Each row of a before or after table is a point. The points were changed in one or more steps. Then noise was added and the rows were shuffled. The steps act on how far a point lies along the listed directions, d1 being the first. Write out the steps. A step turns or swaps two directions, mirrors them in a line or flattens them onto one, adds a multiple of one to another, or multiplies one. Angles are multiples of 10 degrees, from the lower direction toward the higher: turns from -170 to 170, lines from 10 to 170 but not 90. Use the fewest steps. Two steps may share a direction if one is a turn and the other turns, adds or multiplies; they go together, in the order done. Otherwise the lowest direction goes first.

Directions:
(1): [-47 -27]
(2): [ 27 -47]
Before:
[[ 60 -25]
 [-46 -20]
 [ 29  17]
 [-11  -8]
 [  1  -2]
 [ -3 -15]
 [  0   2]
 [-13 -21]
 [ 24  50]]
After:
[[-12  -4]
 [ 45  16]
 [-48 -16]
 [ 36  14]
 [  1   0]
 [ -8  -3]
 [ 31  11]
 [  0   0]
 [-18  -6]]
Steps: flatten d1 and d2 onto the line at 170 degrees

Directions:
(1): [-41 -60   5  19]
(2): [-46  20  35 -44]
Before (11 x 4):
[[-46 -17  24 -15]
 [-20   7  32 -29]
 [-41 -56   1  44]
 [ 57  27 -49  54]
 [ 49  26  -8 -18]
 [  9  13  -9   6]
 [ 31   1  -6  -8]
 [-23 -60   5  21]
 [ 18 -20  -9  12]
 [-36  25  17 -27]
 [-43  -7  37  -1]]
After:
[[-17  -4 -12  29]
 [ -4  35   0 -14]
 [  8  -9   6 -19]
 [-13 -44 -16  56]
 [  9  17  18 -21]
 [  6 -25  -4   7]
 [ 11  11  12 -31]
 [  3   6  16  16]
 [ -8   8   0   1]
 [  8 -48  -7  30]
 [  0   1   1   4]]
Steps: flatten d1 and d2 onto the line at 140 degrees

Directions:
(1): [ 15  -4  41  26  39 -37]
(2): [ 31  60  21 -10  -1  22]
Before:
[[ 18  18   4 -28   2  10]
 [ 43  18  45  19  27  -9]
 [-17 -24 -14   5 -10 -10]
 [ 12  37  30  24  33 -26]
 [  6 -27   1   3  11 -16]
 [  4   9   5  -2   9   9]
 [ 16  34  16  -4  -9  25]
 [  2  -4  13   7  19 -24]
 [ 11  46 -20 -12 -30  15]
 [  4   8  13  -3   3   6]
 [-19 -16 -20 -13 -25  23]
 [ -6  36  -8  -8 -24  24]
 [ 30  21  47  14  39 -28]]
After, 13 rows:
[[-10 -34  14  20  11 -18]
 [ 11   5 -14 -19 -12  18]
 [ -8  -4  26  27  19 -28]
 [ -7 -15   4   0   2  -1]
 [-18 -61 -31   1 -19   5]
 [  6  -8  16  29  20 -48]
 [ 11  30   5  -4 -10  12]
 [ 19  25  34   6  12   4]
 [ -6 -13   0   1  10   2]
 [-41 -31 -44   5 -13  -9]
 [-32 -49 -44 -14 -22   0]
 [  2 -24   5 -10  21 -21]
 [-11  -3 -25 -13 -15   6]]
Steps: turn d1 and d2 by -150 degrees

Directions:
(1): [  8 -19  27  -2  50  34   1 -25 -32]
(2): [ 60  40  -4   6   8   4 -20 -22  21]
Before, 8 rows:
[[ -6   0   1   0  -3  -5   4   0  -8]
 [  2  -4  -4   5   6  11   3 -11  -7]
 [-40 -13 -21  -2 -34 -19   7  28  11]
 [  1   1  -2   3  -2   2   1  -3   0]
 [ -6  -1  -5   7   9   3  -2   0  -3]
 [-20 -17   1  -4  -4  -3  10  12 -12]
 [  0   1   9  -2   7   8   0  -6   2]
 [ -6 -13   7   1   8   6   6  -1 -11]]
After:
[[ -8  -2  -6   7   9   3  -2   0  -4]
 [-59 -26 -20  -4 -37 -20  14  36   4]
 [  2   1   8  -1   7   8  -1  -6   3]
 [-12 -17   8   0   8   5   8   1 -13]
 [-35 -26   2  -5  -7  -3  15  18 -17]
 [  2   1  -3   3  -3   1   0  -3   0]
 [ -9  -3   1  -1  -4  -5   6   1  -9]
 [  3  -3  -4   5   5  10   2 -11  -7]]
Steps: multiply d2 by 1.6

Directions:
(1): [ 12   1  22 -20 -14  -7  23 -30 -60  21   7 -26]
(2): [-40 -44 -31   6 -10 -14  -1  22 -18  -6 -18 -38]
(3): [ 26 -15  -3  33 -53  25  15   3  21   9  29 -21]
(4): [-28  13  33 -10 -36 -21   8  41 -12 -21  23  25]
Before (8 x 12):
[[ 34   3   6   4  19  13  15 -23   6   8  10  -3]
 [ 24   2  17  30 -30  18   5   3  28   6  37   7]
 [-42  -6 -12  -9   5 -29 -21  37   5 -32 -13  23]
 [  4   1  -4   2  14  15 -10  -5  21  -7  11  13]
 [ -5   1   0  -8  23  -6  -4  -9  -3   6 -12  -2]
 [-21   6  12 -19   4  -6   5   9  -7  -9  -6  25]
 [ -2  -1  -5  11 -35   0   2   2   4   8   8   1]
 [ 23  18  18  -3  10   4  12 -35 -10  15   8   8]]
After (8 x 12):
[[-21   6  11 -18   5  -6   5  10  -4 -10  -7  26]
 [ -5   1   1  -9  22  -6  -3 -10  -6   7 -11  -4]
 [ -2   1 -13  10  20  18 -20   7  46 -16   8  24]
 [ -1  -2  -5  10 -35   0   3   1   4   9   8   1]
 [ 22   1  12  34 -28  19   0  10  41   2  35  12]
 [-51  -7 -29   6  15 -24 -39  59  49 -47 -18  42]
 [ 30  18  30 -14   3   0  24 -51 -43  26  12  -6]
 [ 37   3  11   0  16  11  20 -29  -7  12  12  -9]]
Steps: multiply d1 by 2.5

Directions:
(1): [ -7  35  -8 -19 -14  -9   1 -42  -2  14  -9 -32  12 -33  16 -37  -5  -4]
(2): [ 13 -39  29   7  19 -17   6  11 -30 -15 -27 -15   3 -43  10  -8   2  19]
(3): [ -6  16   0 -20  22  -7  20  35 -42  17  -5  -2  14  13   4  -7  -2 -50]
(4): [ -9 -16 -20  20  -5   8  26   0  20 -11 -24 -54  19  10  -1  31 -13 -17]
(5): [ 60  -4 -30  25 -19 -13 -18   3   2  -4 -12  12   5   2  26 -11   6 -27]
(6): [ -4  31  41  38   9  13   6  -4   7 -39   9   2  26   8   9 -15  24 -12]
Before, 9 rows:
[[  3  18  18  18   8  -8   1   1  -7 -17   1  10  16  -1  12 -21  17 -14]
 [-31  16  24   2  16  14  18  12  -7 -16   6  -6  14  16 -17  -6   8 -22]
 [-60   3  26 -26  24   6  16  -1   4   6  16  -2  -8   2 -29  10  -3  17]
 [  1  -2 -13  -4  -8  -5   5  -2   3   2 -12 -12   3   9   0   9  -4 -13]
 [  3   1  -3 -18  14  -6   7   8 -17   9  -6   8  -3  -1   2 -10  -6 -17]
 [  2   2  -3  -5   2   6   1  12   1   0   7   9  -4   0   5   8  -1  -8]
 [ 20  -7  -3  -4   0  -9  -2  23 -15   7   3  13  -9   7  -1   3   4 -12]
 [-32 -16  24 -18  23   7  17  20 -17   1   1  -4   0 -14 -18   7  -4  17]
 [ 15   6 -12 -10   3 -16  -2  11 -17  12  -4   7   3  -4   0  -8   6 -12]]
After, 9 rows:
[[  6 -12  -7   1  -9  -8   1  -6   4  -5 -15 -13   2  -1   1  10  -3  -1]
 [-22 -11  37  15  15   9  12   0  -1 -32  -5 -12   9 -10 -14  -8  11  10]
 [ 24 -18   3   2  -1 -11  -5  19 -14   1  -1  10 -11  -5   0   2   5   2]
 [-35  -6  19 -22  23   8  19  23 -19   7   6  -1   3  -6 -19   6  -4   6]
 [ 20  -8  -5  -4   1 -18  -5   5 -14   4  -8   3   0 -17   2  -7   7   5]
 [  6  -9   1  -1   1   4   0   7   3  -7   3   7  -5 -11   5   7  -1   4]
 [  5  14  20  19   8  -8   0   0  -7 -19   0   8  16  -5  13 -21  16  -9]
 [-58  -7  30 -22  24   4  15  -3   5   2  12  -6 -10  -7 -29  11  -2  28]
 [  9 -15   6 -10  14  -9   3   0 -15   0 -13   4  -7 -19   3 -10  -5   4]]
Steps: swap d2 and d3

Directions:
(1): [  1  27 -27  28  10  16   5 -34 -15  -8  -4  -5 -47 -60  24 -23   4  -7
 -30 -29  43  -2   9  26]
(2): [ 28  42  15 -17 -60   8 -27  -9 -37 -22 -10   7  19   0  17 -25  16  30
  14 -18 -29  29  34   6]
(3): [ 25 -12  25 -16  21   5  15 -11 -29 -60  11  12 -39  52 -22 -42 -18 -14
 -14  -8   6   7 -27   6]
Before:
[[  5   0  12 -11 -20  -2  -3   3 -26 -16  10  13  19  32  -5  -9  -9  10
   17   2 -25   5  -2  -1]
 [-32 -12 -25  23   3  -6   2   7  27  42  -2  -9   3 -28   8  24  -4  -4
  -12  10  11  -4   2  -6]
 [-16   5  -8   9   6  -2   7   1   8  20   2 -16 -10 -36  17  10   6   0
   -2  -3  15  -3  10  -3]
 [ 12  14  18 -16 -38  -6 -11   9 -14 -17  -2  -4  19  21  -4  -7   4  12
   11   4 -28  11  11   2]
 [ 29  -2  23 -39 -19   5   2  -4 -18 -35   2   6  -1  37 -13 -25   1   3
    0  13 -12   5  -7  -4]
 [ -6   2  -4  -8 -13  -1  -8   2  -4  20   1   1  13   4   7  14   6   4
   11   0 -14   4   5   4]
 [-17   1 -23  31  15   9  -3 -16  19  21   0 -15 -13 -42  14  12  -4  -8
   -8  -7  15 -17   4   8]
 [-14 -13 -29  12  24  -9  11  -1  25  32   7   0   5 -24  -4  20  -7  -6
   -5   4  16 -11  -4   3]
 [-12   3  -7  -8   1   1   2   5   7   1   1   4   5   8  -4  10   1  -1
    3   3  -4   7  -3   9]
 [  8  -5  37 -13 -11  -7  -1  16 -12 -19   5   1  14  47  -5  -1   1   7
   11  12 -27   9  -6 -15]
 [  3   6  22 -20 -17   5 -14   9  -8 -17   1   3  21  38   0  -8  -2  11
   10   3 -17   9   1 -16]]
After (11 x 24):
[[  6   6  25 -21 -16   6 -13   8 -12 -25   2   3  15  45  -3 -12  -3  11
    9   3 -17   9  -3 -17]
 [ 14  -6  40 -17 -10  -7   1  16 -16 -28   9   2   8  56  -9  -8  -2   4
    9  13 -25  10 -11 -13]
 [-40  -8 -32  28  -4  -8  -1  10  36  60  -7 -13  14 -43  15  38   1   0
   -8  13  10  -6  11  -8]
 [-12   5  -8  -8   0   1   2   5   6   2   1   6   4   8  -4  10   2   0
    4   3  -4   5  -2   9]
 [  7  -1  14 -13 -18  -1  -2   2 -30 -24  12  13  14  40  -7 -13 -12   8
   14   1 -24   6  -5   0]
 [ 13  13  18 -17 -37  -4 -12   9 -16 -19  -1  -3  17  22  -6  -8   3  12
   11   3 -28  11  11   3]
 [ -9   4  -8  -6 -16  -2 -10   1  -2  27  -2   2  19  -2  10  20   9   6
   13   2 -14   3   9   4]
 [-20   7 -13  12   3  -3   5   3  14  32   0 -18  -3 -45  21  18   9   2
    1  -1  14  -3  16  -3]
 [-18 -11 -33  15  20 -11   8   3  30  44   5  -2  13 -33   0  27  -4  -3
   -3   6  15 -12   2   2]
 [-23   3 -29  34  11   8  -5 -16  24  35  -3 -18  -4 -54  19  21  -2  -5
   -5  -6  13 -17  10   8]
 [ 36  -4  31 -42 -12   8   6  -7 -26 -52   6  10 -12  52 -20 -38  -6  -1
   -5  11 -10   6 -17  -2]]
Steps: multiply d3 by 1.6

Directions:
(1): [ -2 -10  25 -12  43 -15  -1  -5   6  11 -22  12  -5  55  21 -34 -11 -18
 -36  12   3  18  32 -11   6 -14 -13 -16  10   0 -21  49 -60  27 -42  -5
 -15 -25 -16  -1 -30  10  15 -10  -2   5  14 -10]
(2): [ -6   3  24 -15  18  -7  12  -8  24  19  25  22 -26  11  11  -2  34  29
  13   6   6   0 -35   9  -8  13  16  15   6  -5  44 -12  28  16 -23  52
  -8 -59  19  21  10  27  13 -17 -29  -5  49  -5]
(3): [ 17  21  23   0  25  19 -53  10 -16 -39  20 -39  28  19  23  22 -20  15
  11 -15 -33 -28  10  13 -17   2  30  -9 -27 -20   3  48  14  -9 -26  23
   4  22  22   4   1   4 -13   8 -26  39  15  -3]
Before:
[[ 12   2   1  -3  -9   9   7   1   3   1   4   3  -7  -3 -16   5  10   2
   14  -2   4  -4 -14   8   0   4   3  -3   1  -2  19  -1  18  -8  -2  12
   -2   0  10  -2   3   1 -12  -5  -6  -9   8   9]
 [  3   4  -4  -1  -4  -8   1  -8  -6   0  17   7   5  -2  -5  -2   7   9
    7 -16  12  -7  -2   8  -8   0   8  11  -3   2   5 -13  16   2   6   4
    0  -4  13   0  12  11  -4  -8  -1   4   2  -5]
 [  2   2  33 -12  51  -2 -14   1   6  -1   2   8  -4  50  29 -10  -1  16
  -10  11 -21   1  17   7  -4  -3  10  -9  -2 -26   5  41 -23  12 -54  21
  -11 -26  11   5 -20  19  13  -5 -34  13  36  -9]
 [  7  14  -7   5  -7  13 -26   2  -7  -4  21 -15   9 -18  -1  24   7   6
   13  -7  -2 -14 -17  19  -4   1  16  -4 -13  -8  15  -4  46 -10   8  13
   -3   9  19   2  10   5  -4  -5  -6  12   4  -3]
 [  1   4 -14   6 -10  12 -13   1 -10   1  15 -11  10 -12   2  13  -3   0
   12  -9   0   3  -1   2   0   4  11  -2  -7  -3   7  -9  20 -14   4   1
    2   8  21   0  17   1  -3   4  -5   4  -4   5]
 [  1  -2   9  -7  32  -3 -14   6 -12  -1  -8 -12  19  32  13 -24 -25 -14
  -24   4 -10  -5  30  -1  -2 -11 -10  -6  -5  11 -21  47 -40  14 -32 -18
   -6   3 -19 -15 -21  -8   4  -6   6   8  -8 -10]
 [  4  19  22   0  13  10 -33   8  -8  -7  19  -9  14  19  13   9  15  20
   12 -15 -21 -28 -23   9  -9   3  25  -4  -9 -29  28  28  18  -6 -12  28
    8   0  19   5  -4   3  -4  -3 -30  23  19   2]
 [  3 -17  -6   4   6  -7   9   7   1  13  -9  15   3   7   8 -10 -10 -24
  -10  -5  11   5  24  -6   9  -7 -17  -3  -1   6  -4 -12 -28   6  -7 -24
   -6   5  -9   3  -9  -2   4 -13   4 -10 -10  -9]
 [  2  -3  18 -14  15  -6   8  -2   6  15 -19  10  -1  18   6 -17  -7  -3
  -14   8   3  13   7 -12   6  -5 -10 -10   5   2  -9   1 -27   9 -11  -3
  -10 -12 -13  -2 -18   5   9 -10  15  -7   1  -2]
 [ 12   1 -11   7   2  21 -29  21 -30 -31 -15 -33  39   2  -1   5 -40 -18
  -12  -8 -25 -15  33  -3  -3 -13  -1 -19  -7 -18 -31  29 -15 -28  -6 -19
    0  59  -8 -26 -17 -22 -17  17   6  20 -28  -1]
 [ -6 -17 -11  -7 -15  -5  25  -5   9  19  -7  15 -14 -19 -22  -7   8  -2
  -14   1  29  13   5 -12   9   2 -24   5  17   7  -9 -17 -10  10   2 -12
    9 -12  -6   0   2   3   2  -6  17 -23 -10   0]
 [-17 -26   1  -1   8 -12  32  -3   2  25 -29  25 -10  16  -7 -33   3 -19
  -30  16   9  21  26 -20   6 -12 -27  -8  16  15 -21  -5 -39  11  -8 -25
  -13 -16 -28  -6 -21   6  11  -7  33 -18  -9  -2]
 [ 10  -8  -1   1   4  -4 -11   8  -6  -6 -27  -9  18  23  -3 -16 -27 -35
  -21  -4   0   8  44 -12  11 -16 -21 -15  -6   4 -42  43 -56   2  -8 -38
  -10  33 -26 -19 -24 -19  -6   3  24  11 -29  -3]
 [ -2   4  31  -6  33  -5  -5   1  18   2  13   7  -8  26  17  -9   4   8
   -2   4  -5  -6   2   0  -2  10   5  -5   4 -16  20  25  -1  10 -32  32
  -10 -42   5   4  -5  17   4  -1 -17   7  42   6]]
After (14 x 48):
[[  0  -9   9   0  32  -7  -3   3  -7  -1 -29   6   6  41  13 -21 -23 -16
  -30  15 -13  13  46  -7  11 -16 -16 -20   5 -14 -34  39 -59   6 -31 -31
   -8  11 -15 -13 -33  -3  10   4  -1   3  -7  -5]
 [  0  -4   3   9  12  -3  -6   7  -3  -9 -19  -7  13  14   2 -13 -29 -26
  -21   1  -5   1  39 -13  11  -5 -19 -21   4  -6 -27  31 -37  -2  -6 -27
   -4  12 -21 -18 -17 -11  -5  14  18   5 -10  12]
 [ -9  -8  17 -16  36 -14  11  -2   9  24   0  15  -6  33  13 -33   3  -2
  -20  13   5   5   6   0  -2  -3 -11   6   8  15   5  24 -29  27 -37   6
  -13 -42 -15  -3 -16   8  17 -19  -3  -8  16 -12]
 [  0   1  29 -20  37   5  -5   6  11   6  17   8  -6  29  20  -9  14  22
    0   6 -12  -7 -15   8 -13   4  18   2   7 -25  33  17  13   4 -49  60
  -15 -42  16   6  -9  22   8 -12 -38   9  50 -12]
 [ -1 -17  -2   0   5  -9  20   4  10  23   1  26  -8   2   7  -8   6 -12
   -1  -3  16   5   5  -2   7  -1 -12   5   2   6  16 -28  -9   9  -8  -6
   -6 -16   0  11  -1   7   8 -18  -4 -17   5 -11]
 [ 15   2  -3   1 -11  13  -2   4  -6  -8  -3  -8   4  -3 -17   7  -4  -7
   10  -4  -1  -7  -1   6   1   0   0 -10  -3  -2   4   9   8 -14   1  -3
    0  21   5  -9   0  -7 -17   1   0  -4  -6  10]
 [  6  14  14   6  14  10 -39  11 -21 -14  -4 -18  28  29  11  -2 -10  -5
   -8 -15 -22 -22   9   0  -1  -9  10 -19  -8 -24  -7  49 -18  -7  -9  -8
    9  30   1  -9 -20 -12  -7   5 -11  26  -9   2]
 [-22 -26  -4  -3  -5 -13  48  -6  12  36 -15  36 -24  -4 -14 -27  23  -4
  -15  17  16  21   0 -15   4  -3 -22   5  20  18   3 -36 -10   9   3  -8
  -11 -33 -19   2  -7  13  13 -11  27 -29   1  -1]
 [ 11  15  -4   6   2  15 -39   4 -15 -13  14 -24  18  -6   4  21  -6  -3
    4  -8  -9 -16   0  16  -3  -4  15 -12 -17 -11   0  16  30 -11   1   3
   -3  22  14  -2   1   1  -6  -1  -3  21  -3  -5]
 [  6   4  -8   2  -6  -5  -6  -5 -14  -8  12  -1  15  -2  -5   0  -4   2
    3 -19   8 -10   9   6  -6  -4   6   6  -7   2  -8  -4   7  -3   9  -9
    2  13  10  -6   9   4  -8  -3   4   9 -10  -4]
 [ -5 -14 -14  -5 -24  -1  23  -3   8  15   2  11 -14 -32 -25   3  13   5
   -3  -3  28   6  -4  -7   5   7 -18   9  14   5   0 -27   8   3  10  -5
   12  -9  -1   2  10   2  -2  -5  14 -22  -9   2]
 [  3   6  -7   4  -2  13 -19   2 -11  -2  16 -14  12  -3   8  12  -5   0
   10  -9  -3   1   3   3  -2   4  14  -4  -9  -7   8   2  17 -12  -5   6
    0   6  23   2  14   4  -3   2  -9   9   1   4]
 [ -1  -5  10 -12   4  -8  18  -3   8  21 -20  15  -6   7  -1 -17  -2  -3
  -11   8   8  15   0 -13   8  -3 -14  -6   8   6  -7 -15 -21   6  -1  -6
   -9 -14 -15  -2 -14   3   9 -10  20 -15  -3   0]
 [ -4 -10  26 -21  20 -19  22  -7  34  33   6  33 -28  30   6 -24  29   4
   -2   9  18  15 -12  -2   3   4  -5  11  10   2  24   9 -15  26 -32  33
  -22 -59  -2  11  -8  19  16 -24 -11  -8  39  -9]]
Steps: turn d1 and d3 by -30 degrees; multiply d2 by -1
